Every row gives one point. Each copy is the shape, with its points in the same order, turned, moved and blurred by noise. Some copies are also mirrored. Which?

Shape, 6 rows:
[[ 52  12]
 [-37 -19]
 [ -7  11]
 [ 46  15]
 [-17 -12]
 [  8  18]]
Copy 1:
[[ -5 -56]
 [  1  40]
 [ 16   5]
 [  2 -49]
 [ -1  20]
 [ 20 -16]]
Copy 1 is: only turned
Copy 2:
[[-50  14]
 [ 26 -37]
 [  8   3]
 [-47  17]
 [ 11 -22]
 [ -4   8]]
Copy 2 is: mirrored
Copy 3, 6 rows:
[[ 50  32]
 [-27 -27]
 [-14   8]
 [ 47  29]
 [ -4 -17]
 [  6  16]]
Copy 3 is: only turned

Shape (7 x 4):
[[ 25 -12  15  26]
 [ 10   1  50 -36]
 [ 31  24 -19  14]
 [-14  -2  -8  18]
 [ 16 -55   1 -27]
 [-13  19   1  21]
 [-29 -53  12 -46]]
Copy 1, 7 rows:
[[-10 -26 -20 -14]
 [-24  45 -41 -11]
 [ 34 -15  -8  -2]
 [-10  -8  19   1]
 [-21  18   2 -68]
 [ -5  -6   9  20]
 [-46  49  23 -46]]
Copy 1 is: mirrored
Copy 2, 7 rows:
[[ 42   0  14 -25]
 [ -9 -55  -5  -5]
 [ 19  13  39  13]
 [  1  23   9 -25]
 [ 30  -3 -47  -2]
 [ -4  16  31 -22]
 [-13 -11 -65 -14]]
Copy 2 is: mirrored
Copy 3 (7 x 4):
[[ 41  -6   0  14]
 [ -9 -31 -33 -27]
 [ 41 -14  43 -18]
 [ 11  10  29  13]
 [ 18  41 -29 -29]
 [  6 -16  34  14]
 [-33  43 -28 -20]]
Copy 3 is: only turned
Copy 4 (7 x 4):
[[-35 -16   1   2]
 [ 33 -33 -13 -16]
 [-22  31 -25  21]
 [-26  29   9 -20]
 [ 12  -9  54  16]
 [-27  24 -14 -23]
 [ 45  -4  57 -21]]
Copy 4 is: mirrored

Shape:
[[ -2   9  12  21 -45  -7 -11  14]
 [  7  29  26 -50 -27  29 -35 -18]
 [ 25  25  39   9 -28   6   9  20]
 [ 33 -22   7 -18  -1 -13  10  10]
 [ 32 -39 -25   9  -3 -42  24  40]
 [-14  30 -22  23 -14  -5  23   9]
 [ -3  24  45   1  41  27  -1   0]
 [-22  -1  -5  -7  16  29 -28  13]
 [-21  38 -31 -26  40  11 -10  54]
 [-38  -5  46 -16 -34  30  15  -3]
 [  1 -13 -30 -21 -33 -62 -55  -5]
 [ 39 -14 -25  26   0 -15 -10  -1]
 [ 10  44   0  13  -6   4  19 -13]]
Copy 1 (13 x 8):
[[ 24   1  39  -6   6  -9  25  -2]
 [ 15  25  -1 -58 -59 -20  13   4]
 [ 32  13  31  -1 -14 -35  15 -32]
 [-15  -6   6  20 -23 -48  -9 -10]
 [-37 -31   9  55  20 -41   4 -18]
 [ 27   4  -9  34  12  14  23   2]
 [ 37  63  -2   5  -2 -38 -32   0]
 [-11  47  -7 -19   2  -6 -10  23]
 [-22  72 -47   4  19 -16  31   3]
 [ 26  44  53   2 -40  -3   8  24]
 [-23 -49 -10 -29   7 -41  37  52]
 [ -3 -36 -13   9  17 -15 -14 -10]
 [ 47   7 -13  16  -5  -2  10 -14]]
Copy 1 is: only turned
Copy 2 (13 x 8):
[[-29 -17 -12  48  -3  11   3  10]
 [  2  35 -64  40 -32 -22  20   3]
 [-21 -22   0  53 -41 -25   3  13]
 [ 22  -9   1   4  -9 -13  20  26]
 [ 28 -40  37   1  23   6  -1  40]
 [-25 -15   5  18  23 -21 -20 -15]
 [-26  38   7  -9 -54 -30  10 -16]
 [  0  39 -19  -2 -17  15 -10 -23]
 [  9  60  21   5  13 -27 -48 -14]
 [ -8  10 -10  54 -27   3  50 -47]
 [ -2  17 -38  19  57  25  19  59]
 [ -5 -31 -15 -18   0   1  -9  37]
 [-30 -12 -15   6  -7 -45  -2 -10]]
Copy 2 is: only turned
Copy 3:
[[ 21  15  -4   1  27 -21  32  18]
 [ 25  25 -24 -41 -38   8  64  -5]
 [  6  22  20 -11  29  -8  62  -5]
 [ -6 -20  11 -46  23   3  21 -12]
 [ -4 -27  18 -40  68 -19 -18 -11]
 [ 47  20   1   8  45  12   8 -18]
 [  0  29  43  -2 -21  41  33 -22]
 [ 25  15  10  -9 -30   0  -6 -20]
 [ 45  56  27 -43  -1   7 -27 -48]
 [ 57 -12  27  -4 -18   9  54  19]
 [  6   9 -57 -53  20  -9 -21  40]
 [-21  -8 -18  -9  38  -3  -3 -23]
 [ 23  26  -5   3  32  32  37 -26]]
Copy 3 is: only turned
